Each row is a point. Each copy is the shape, with its points in the same order, stretched, turned, moved and blurred by noise. Some copies are also mirrored. Which?

Shape (6 x 2):
[[-4.1 -3.7]
 [ 3.2  3.4]
 [-4.7  1.0]
 [-5.5 -2.4]
 [ 5.6  0.3]
 [ 3.6  4.3]]
Copy 1 (6 x 2):
[[ 5.2 -2.1]
 [-4.0  0.0]
 [ 3.1  2.0]
 [ 5.9  0.3]
 [-5.2 -4.3]
 [-5.1  0.0]]
Copy 1 is: mirrored
Copy 2 (6 x 2):
[[ 4.6  2.5]
 [-4.7 -0.2]
 [ 1.2  5.2]
 [ 4.8  4.2]
 [-3.8 -4.2]
 [-5.2 -0.3]]
Copy 2 is: mirrored

Shape (8 x 3):
[[ 0.1 -4.9  5.7]
 [-3.5  5.0  0.4]
 [-1.0 -5.8  0.7]
 [ 0.9  6.8  1.2]
 [ 4.2  1.9  1.9]
 [-3.8  3.9  1.7]
 [-3.6  2.1 -2.9]
 [ 4.4  3.2  2.0]]
Copy 1 (8 x 3):
[[ 5.9 -1.7  6.0]
 [-3.2  4.1 -0.4]
 [ 2.0 -5.3  4.1]
 [ 0.4  5.5 -3.9]
 [ 4.6  1.5 -3.0]
 [-2.1  4.0  1.2]
 [-4.7 -0.4 -1.3]
 [ 4.6  2.6 -3.1]]
Copy 1 is: only turned
Copy 2 (8 x 3):
[[-0.4  5.7 -6.8]
 [-4.2  0.7  3.6]
 [-0.4  0.4 -6.4]
 [ 0.6  1.5  6.3]
 [ 5.0  3.1  1.4]
 [-4.1  1.9  3.1]
 [-4.3 -3.3  1.4]
 [ 4.6  3.0  2.3]]
Copy 2 is: mirrored
Copy 3 (8 x 3):
[[-0.9 -4.4  8.2]
 [-6.6  0.3 -2.3]
 [ 1.7 -6.6  3.3]
 [-4.7  4.8 -0.9]
 [-0.1  3.2  2.9]
 [-6.5 -0.8 -0.4]
 [-3.2 -2.6 -4.3]
 [-0.8  4.2  2.6]]
Copy 3 is: only turned
Copy 4 (8 x 3):
[[ 0.4 -7.1  2.8]
 [-5.7  6.0  2.3]
 [ 0.9 -4.2 -1.5]
 [-2.6  6.4  6.8]
 [ 2.6  1.2  6.2]
 [-4.9  4.4  4.3]
 [-1.8  5.3 -1.5]
 [ 2.0  2.1  6.7]]
Copy 4 is: only turned

Shape (12 x 6):
[[ -0.3  -0.3   0.6   1.2   1.5   2.0]
 [ -0.9  -5.0  -3.4  -2.3   3.5   4.7]
 [  0.4  -3.6  -1.0  -1.9  -2.3   4.1]
 [  1.4  -2.3  -2.2   2.4  -1.3   4.0]
 [  2.1   2.3   2.4  -4.8  -8.7  -3.1]
 [  1.8   5.2  -3.6  -3.6   3.6  -1.5]
 [ -1.3   0.7  -0.6  -0.6  -3.4   5.8]
 [ -2.8  -0.9   6.4   5.1 -10.3  -2.0]
 [ -8.7  -5.9   4.4   4.1  -4.8   3.3]
 [ -4.5  -3.2   3.4  -1.1  -2.6   1.5]
 [  3.3   1.6  -0.8   0.6   4.4  -2.4]
 [  2.0   5.5  -3.9  -0.7  -3.7  -8.3]]
Copy 1 (12 x 6):
[[-0.7 -0.8  1.0  1.3  1.6  2.4]
 [-2.7 -5.4 -1.4 -1.0  3.0  4.8]
 [ 0.0 -4.0  1.4 -4.1  0.9  4.7]
 [ 1.4 -0.8  0.4  0.1  0.7  6.1]
 [ 4.7  1.1  3.7 -8.4 -2.5 -3.5]
 [-2.2  2.5 -2.3 -3.3  5.2 -1.0]
 [-1.8  0.8  3.4 -4.2 -2.2  4.3]
 [ 7.7 -1.5  6.7  1.4 -7.8 -2.4]
 [-1.3 -6.3  6.6  2.7 -8.2  1.4]
 [ 0.0 -5.0  5.0 -1.6 -3.4 -1.1]
 [ 1.1  0.3 -2.6  1.0  5.9 -0.1]
 [ 4.5  5.1 -4.2 -3.3 -1.3 -4.2]]
Copy 1 is: only turned
Copy 2 (12 x 6):
[[ 0.9  0.5  1.0  1.9  2.3  3.3]
 [-2.8 -3.1 -1.3  1.6  6.7  6.6]
 [-0.5 -3.1 -1.7  0.4  1.3  7.8]
 [ 1.6  0.6 -3.1  2.4  2.2  7.0]
 [ 1.7 -3.5  0.8 -5.3 -6.8  2.6]
 [-0.4  2.3  1.4 -4.8  3.4 -2.6]
 [-1.5  0.6 -0.4 -0.1 -1.0  8.6]
 [ 3.1 -1.0  0.3  5.4 -9.5  3.4]
 [-3.3 -3.6  1.6  8.7 -4.4  7.5]
 [-2.6 -3.8  2.8  3.4 -1.9  5.1]
 [ 3.5  0.9  1.0 -0.5  4.3 -2.1]
 [ 1.6  0.7 -2.6 -4.7 -3.1 -6.8]]
Copy 2 is: only turned
Copy 3 (12 x 6):
[[ -2.5  -0.6   0.9   0.4   3.9   2.1]
 [ -7.0  -3.7  -4.6  -2.0   4.5   0.8]
 [ -5.1  -4.2   0.2  -2.2  -0.7   2.8]
 [ -3.0  -2.2  -0.8   2.3   0.2   4.4]
 [  2.8   0.4   6.5  -3.8  -7.3   1.2]
 [  3.8   3.3  -1.7  -6.2   4.8   1.1]
 [ -4.8   0.8   1.8  -0.9  -0.8   5.4]
 [ -1.6   1.0  11.6   7.9  -7.1   0.3]
 [-10.9   1.0   5.4   6.4  -0.8  -2.0]
 [ -6.7   0.3   6.0   1.3  -0.7  -1.9]
 [  4.2  -0.5  -0.6  -2.1   6.2  -0.1]
 [  7.9   3.4  -0.6  -2.1  -3.8  -2.4]]
Copy 3 is: only turned

Shape (14 x 9):
[[ 4.8  2.7  0.8 -0.4 -3.9 -2.9  0.7  1.8 -0.1]
 [ 2.2  3.0 -7.9  4.3 -2.8  0.1 -0.4 -3.4 -5.3]
 [-9.1  3.7  2.8  3.2 -2.2 -2.3 -5.3 -0.5 -5.6]
 [ 2.9 -2.9 -2.6  2.8 -1.7 -1.7 -2.0  0.6  2.8]
 [ 5.8  3.2 -3.3  3.9 -1.6  0.6 -7.5 -0.2 -4.5]
 [ 4.0 -0.5  1.6  2.5 -2.2  2.0 -1.4 -1.0  2.7]
 [-4.7  0.1  0.4  0.8 -3.4 -2.6 -0.7 -1.7 -2.1]
 [ 1.2  3.6  1.1 -4.1 -5.0 -2.2 -0.8 -1.6  0.7]
 [-2.0 -8.5  1.8  0.8 11.0 -2.4 -3.4 -9.6 -0.6]
 [ 4.4  1.9  1.7 -5.3 -3.1  6.5 -1.8  0.4 -4.0]
 [ 3.6  3.3  2.8  2.5  8.0 -1.7 -0.1 -4.8  1.8]
 [ 5.7  2.7 -7.4 -5.0  1.2  0.4  0.5  1.9 -0.4]
 [-8.2  0.6 -3.6  4.3  0.3  1.5 -0.7 -0.2  2.8]
 [ 3.5 -5.5  3.0 -0.8  2.7  1.6  0.8 -1.5 -4.8]]
Copy 1 (14 x 9):
[[  5.1   0.9   1.0  -1.3  -1.2  -8.1  -1.4   1.7  -2.0]
 [  5.4   2.9  -4.1   3.9  -4.8  -1.0  -5.8  -1.6  -7.1]
 [ -5.8   7.1   1.5  -0.7   2.2  -0.4  -6.9   3.0  -9.2]
 [  6.7  -1.6   1.5   2.0  -0.4  -2.0  -4.0   4.0  -0.5]
 [  3.5   0.7   1.4   1.5  -8.7  -4.6  -7.7   1.6  -5.4]
 [  5.3  -1.4   6.5   3.3  -2.8  -0.2  -1.4   1.8  -0.5]
 [  1.6   3.8   1.2  -1.1   3.3  -0.1  -3.8   1.0  -5.0]
 [  4.9   3.9   3.1  -3.4   0.2  -5.6  -3.4  -1.3  -0.9]
 [ -1.7 -12.5   2.9   0.9   5.5   8.1  -7.3  -5.6  -4.9]
 [  4.1   2.9   4.7  -5.3  -7.1  -0.6   0.7  -0.5  -4.1]
 [ -2.7  -6.9   2.8   4.1  -0.2  -3.4  -3.2  -5.4   0.0]
 [  6.6   0.8  -4.1  -3.5  -5.3  -4.2  -2.3  -1.4   2.4]
 [ -1.9   4.5  -1.9   4.8   2.4   3.7  -3.7   2.2   0.7]
 [  2.9  -5.8   3.1  -2.2  -1.8   2.8   0.7  -0.6  -7.0]]
Copy 1 is: mirrored
Copy 2 (14 x 9):
[[  3.2   1.3   2.4  -1.5  -2.5  -2.1   1.3  -0.8   0.1]
 [  1.8  -0.2  -4.7   1.0  -3.8   2.4  -0.3  -8.7  -4.1]
 [ -7.3  -1.2   4.2   1.2  -1.1  -1.4  -6.7  -3.4  -6.8]
 [  1.8  -3.8  -1.4   2.5  -0.2  -1.8   0.7  -0.9   2.3]
 [  6.4  -1.7  -0.9  -2.3  -0.7   2.0  -5.3  -4.8   0.0]
 [  1.9  -1.7   2.5   2.0  -0.7   2.1   0.9  -0.6   3.7]
 [ -6.2  -1.8   2.5   1.5  -3.0  -2.0  -0.1  -3.4  -4.2]
 [ -2.0   1.0   4.3  -3.9  -4.2  -0.9   1.5  -1.9   0.5]
 [-10.1  -6.6   1.9   4.4  14.5  -0.5   2.7  -8.1   4.2]
 [  1.6  -2.2   4.4  -6.7  -1.4   6.8   2.3   0.6  -1.8]
 [ -1.6   4.5   2.8   2.5   8.9   1.4   0.3  -4.8   5.9]
 [  2.1   2.0  -5.0  -5.7   1.1   1.8   2.7  -1.9  -0.3]
 [ -7.7  -0.8  -3.1   6.2  -0.9   1.0  -2.5  -0.8  -1.3]
 [ -0.1  -4.0   5.1   0.2   6.2   2.3   5.8  -2.5  -3.6]]
Copy 2 is: only turned
Copy 3 (14 x 9):
[[  6.0   0.6  -1.3   0.7  -4.9   0.1  -0.1   0.4  -0.3]
 [  2.4   3.2  -6.1   8.0   1.2  -0.3  -3.0  -3.7  -4.7]
 [ -8.7   4.2   3.2   8.1  -5.8  -1.1  -1.5  -0.4  -2.8]
 [  3.1  -4.3  -4.7   2.4  -2.3  -0.6  -4.0  -1.6   1.8]
 [  5.0   0.8  -2.2   8.9  -1.9   1.5  -7.1   0.4  -4.6]
 [  4.8  -2.5  -1.0   2.5  -3.1   3.6  -4.1  -2.8   3.4]
 [ -3.8   1.0  -1.2   2.6  -3.7  -1.9  -1.0  -3.2  -1.4]
 [  3.3   4.3   0.6  -1.5  -5.2  -0.3  -2.9  -2.6   0.8]
 [ -4.1 -10.1   4.3   2.3   9.4  -0.2  -9.7  -5.7  -2.7]
 [  5.4   2.4  -0.2  -1.0  -3.1   9.2  -3.5  -1.1  -3.5]
 [  4.5  -2.4   5.3   4.4   6.1   1.5  -3.4   0.1   1.2]
 [  6.5   1.7  -6.9  -2.3   2.3   2.6  -4.4   3.4  -3.4]
 [ -7.2   0.4  -4.4   4.5   0.5   0.9  -1.8  -1.0   4.2]
 [  2.1  -6.7   0.9   0.5   1.1   5.8  -2.2  -3.2  -5.2]]
Copy 3 is: only turned
Copy 4 (14 x 9):
[[  5.4   1.5   0.3  -0.8  -4.9  -0.5   0.2  -0.4   0.2]
 [ -0.7   3.1  -0.7   2.0   1.4  -2.6   2.3  -4.6  -6.0]
 [ -7.5   2.5  -1.8   0.1  -8.0   0.5  -2.3   4.6  -5.8]
 [  2.6  -0.7   3.7   3.0   0.5  -2.9  -1.7   2.3  -0.3]
 [  3.8   6.3  -1.9   3.4   0.6  -0.5  -3.6  -1.1  -6.7]
 [  2.4   1.3   2.7   4.2  -0.4   1.8  -2.6   0.1   0.6]
 [ -3.6  -1.1   1.9  -0.7  -5.5  -0.1  -0.2   1.6  -2.7]
 [  2.2   1.8   0.9  -3.4  -5.9   0.8  -2.2  -2.1   2.0]
 [ -5.1 -12.3  -2.4   6.0   2.7   0.6 -11.1  -0.3  -3.4]
 [  4.3   4.7   0.4  -4.2   0.6   8.3  -1.9  -2.0  -2.7]
 [  0.9  -3.7  -6.8   7.6  -1.0   0.6  -5.1  -0.6   1.6]
 [  4.8   2.8  -3.2  -4.3   4.6  -1.2   1.3  -0.7   0.6]
 [ -8.8   1.3   1.1   2.7  -0.1  -2.1   2.1   3.7   0.1]
 [  2.5  -5.4   0.5   0.7   0.7   5.7  -2.9   0.7  -5.8]]
Copy 4 is: mirrored

Shape (15 x 12):
[[ -0.6   3.3  -7.4   7.8   6.5  -1.5   0.7   1.1   0.5   2.8  -2.7  -1.6]
 [ -2.9   4.4   2.8  -0.7  -2.6  -1.7   0.2   3.3   4.7   3.8   4.5   1.1]
 [ -2.4   3.1   4.2  -0.5  -5.9   9.6  -5.6   0.1  -3.1  -1.6   4.1  -1.7]
 [ -3.7   0.1   2.9   5.2   3.9   7.3   1.9  -4.1  -4.6  -0.1   1.6   6.1]
 [ -0.7  -4.6   8.8   0.1  -1.3   4.8  -1.2   3.5   0.0   1.5  -1.0  -1.9]
 [  1.6   2.4  -0.8   2.8  -0.3  -0.1  -1.8   1.7   0.5   3.2  -3.6   6.6]
 [ -1.5  -4.1   4.0   0.6   2.3  -1.3  -3.3   0.4  -2.3  -2.7   1.1   3.3]
 [ -0.2  -3.8  -4.0   1.4  -5.0   1.3  -0.3   6.2  -1.8  -1.7   1.5  -3.9]
 [  5.5   4.1  -2.5  -2.3 -10.6   4.8   3.0  -8.8  -1.7  -3.4  -1.7 -11.5]
 [ -2.4   2.4   1.9  -6.5  -3.1   6.5  -0.2   3.0   2.8  -4.5   0.4  -0.7]
 [  4.2   2.0  -0.1   2.3   4.8   0.8   2.7   2.3  -5.1   5.5  -0.3   2.4]
 [ -4.2   9.5   4.2   4.6   7.5   0.7  -1.2   1.3  -2.9   2.3  -3.4   7.8]
 [  3.7  -1.1  -0.5   1.7   2.8   3.6  -4.3  -1.0   2.2  -6.5   3.9  -1.0]
 [ -2.1   0.4  -0.1  -3.2   1.5   1.8  -4.1  -2.0  -1.5  -0.2   1.8  -1.1]
 [ -3.2   4.7   1.1   5.4   2.9  -0.1  -1.5   1.4  -2.8  -6.6   6.2   0.7]]
Copy 1 (15 x 12):
[[ -5.2   4.7 -10.4   1.0   3.7   1.7   0.7  -1.9  -0.6  -1.0   5.0  -0.5]
 [ -0.9   1.3   2.8   2.5  -0.9  -4.4   3.4   1.9   0.0  -0.7   8.1   0.7]
 [  0.9   1.7   4.8   5.0  -6.8   5.2  -0.3   3.7  -2.4  -1.7   3.3   1.8]
 [ -8.8   5.0   1.3   4.5   1.6   4.9  -0.6   1.2  -0.7   3.5   0.6   5.6]
 [  1.0  -4.8   4.2   2.5  -0.9   3.4   0.9   2.4   0.1   4.8  -0.2  -2.6]
 [ -1.1   3.0  -5.4   2.7   1.6  -2.3   3.5   2.2   1.0   1.3   0.7   5.3]
 [ -3.2  -2.4   0.6   4.5   2.5  -1.4  -4.7   2.0   0.7   2.4   0.7   3.7]
 [  1.3   3.9  -1.9   4.4  -4.3  -1.0  -3.0  -1.1   2.8  -0.6   0.4  -4.6]
 [  2.0   5.0   2.7  -3.2  -4.9   6.0   3.0  -3.7  -0.2 -13.0  -4.0  -1.6]
 [  3.5   5.3   4.2  -3.3  -3.1   1.2  -2.1   4.8   0.8  -0.3   2.5   0.2]
 [ -3.3   5.1  -4.2   2.9   4.1  -2.4   2.6  -2.1  -5.1   3.4  -1.1   1.3]
 [ -7.1   4.3  -4.7   3.8   5.8  -0.3   2.3   7.9  -3.8   2.6   4.0   4.4]
 [  2.8   1.7   0.0   1.8   3.3   5.2  -5.0  -1.9   0.4  -1.7   3.4   4.7]
 [ -1.6  -0.3  -0.8  -0.7  -1.4   0.9  -4.2   0.7  -2.7  -1.8   2.8   3.4]
 [ -3.9   4.8   0.0   7.8   4.0   1.2  -4.9   3.0  -0.9  -3.7   6.7   1.9]]
Copy 1 is: mirrored
Copy 2 (15 x 12):
[[  2.1   2.9  -5.0   4.8   1.6   5.9   4.2   9.3  -0.1   0.2  -8.9  -2.4]
 [ -1.8  -1.9   0.5  -1.6  -1.8  -2.1   0.3   8.1   3.3   2.4   3.5  -0.4]
 [ -4.0   1.0   7.5  -8.1  -8.6  -0.4  -2.2   2.0  -0.3  -0.3  -1.3  -2.9]
 [ -1.9  -6.1   1.6  -4.8  -4.0   4.1   2.2   1.1  -2.8   3.1 -11.2   2.6]
 [ -5.4  -2.2   7.8  -2.9   1.4  -2.2   1.2   1.5   0.1  -4.1  -4.6  -0.3]
 [  0.8   2.2  -0.5   2.9   1.4   4.9   1.9   4.1   2.6   4.1  -3.4   5.7]
 [ -3.1  -2.9   0.0   0.1  -1.1  -2.1  -4.8  -0.3  -2.6  -2.2  -4.6   2.9]
 [ -6.0   3.1   1.4   3.0  -3.6   4.1   1.2   3.8  -6.5  -5.3   1.8  -0.7]
 [  1.6   6.8   2.6  -1.6  -6.6   0.3  12.3  -6.0  -2.4  -4.7   5.6 -11.9]
 [ -5.4   1.8   0.6 -10.3  -3.4   1.9  -1.0  -1.0   2.5  -4.0   3.3  -0.3]
 [  1.3   1.1   1.0   0.5   5.3   2.2   4.5   6.1  -4.8   4.0  -6.1   4.0]
 [  1.4   2.1  -2.0  -4.5   0.2  -0.2   0.3   8.2   4.8   6.0 -13.3   8.0]
 [  4.5  -1.1  -0.2  -2.9  -1.9   3.4  -5.6   0.9  -1.9  -6.6  -1.7  -2.4]
 [ -2.2  -0.2  -1.3  -2.9  -0.3  -0.8  -3.2  -0.2  -1.6   1.5  -2.3  -4.0]
 [  0.9   0.4  -2.8  -3.6  -8.4  -2.2  -4.3   6.6  -3.3  -2.9  -4.0   2.1]]
Copy 2 is: mirrored
Copy 3 (15 x 12):
[[  0.2   6.5  -9.4   2.8   2.8  -5.8   0.4   1.1   0.2  -5.8   1.5   2.4]
 [ -1.9  -0.7  -1.6  -1.9   4.2   0.5  -1.6   4.4   7.3   4.2  -0.4  -4.5]
 [  1.1  -0.9   2.6   3.1   3.6   9.8  -1.0   0.6  -1.7   2.3  -4.9  -8.5]
 [ -2.6   4.4   4.0   3.9   6.4   3.5   5.2  -2.3  -1.5  -2.9   2.9   1.7]
 [ -2.3  -7.6   4.2   4.9   6.6   2.1  -2.8   2.2   0.9   0.9  -5.5  -0.3]
 [  1.4   4.1  -0.4  -0.5   0.8   2.5   0.5   4.1   1.5  -0.3  -2.9   5.0]
 [ -3.2  -1.3   4.3   1.7   1.6   0.6  -3.8   1.9  -1.0  -2.4   2.2   2.2]
 [ -2.4  -4.8  -5.8   2.9  -0.3   1.6  -0.8   5.3  -3.7   1.1  -1.3  -2.7]
 [  9.9  -6.4   0.2   1.5  -4.4   1.2   7.9  -4.1  -4.6   2.1  -8.9 -10.6]
 [ -2.0  -7.1   1.5  -5.0   3.2   5.9   2.4   1.9   1.2  -2.1  -4.7  -5.8]
 [  4.0   3.9  -1.3   1.9   6.8  -2.0   1.2   4.6  -3.0   0.0   0.7   3.3]
 [ -0.5  10.4   4.2   0.2   6.3   0.8   1.3   4.7   4.0  -6.8   0.1   2.6]
 [  2.8  -3.7  -2.3   0.9   1.2   4.7  -2.9  -2.1   0.1  -3.3   3.0  -1.9]
 [ -0.7   0.3   1.1  -1.3   2.6   0.2  -3.3  -0.9  -2.7  -1.2  -1.4  -3.4]
 [ -1.3   3.3  -0.9   2.8   1.7   2.2  -0.2   3.3   2.1  -4.7   7.2  -5.3]]
Copy 3 is: only turned
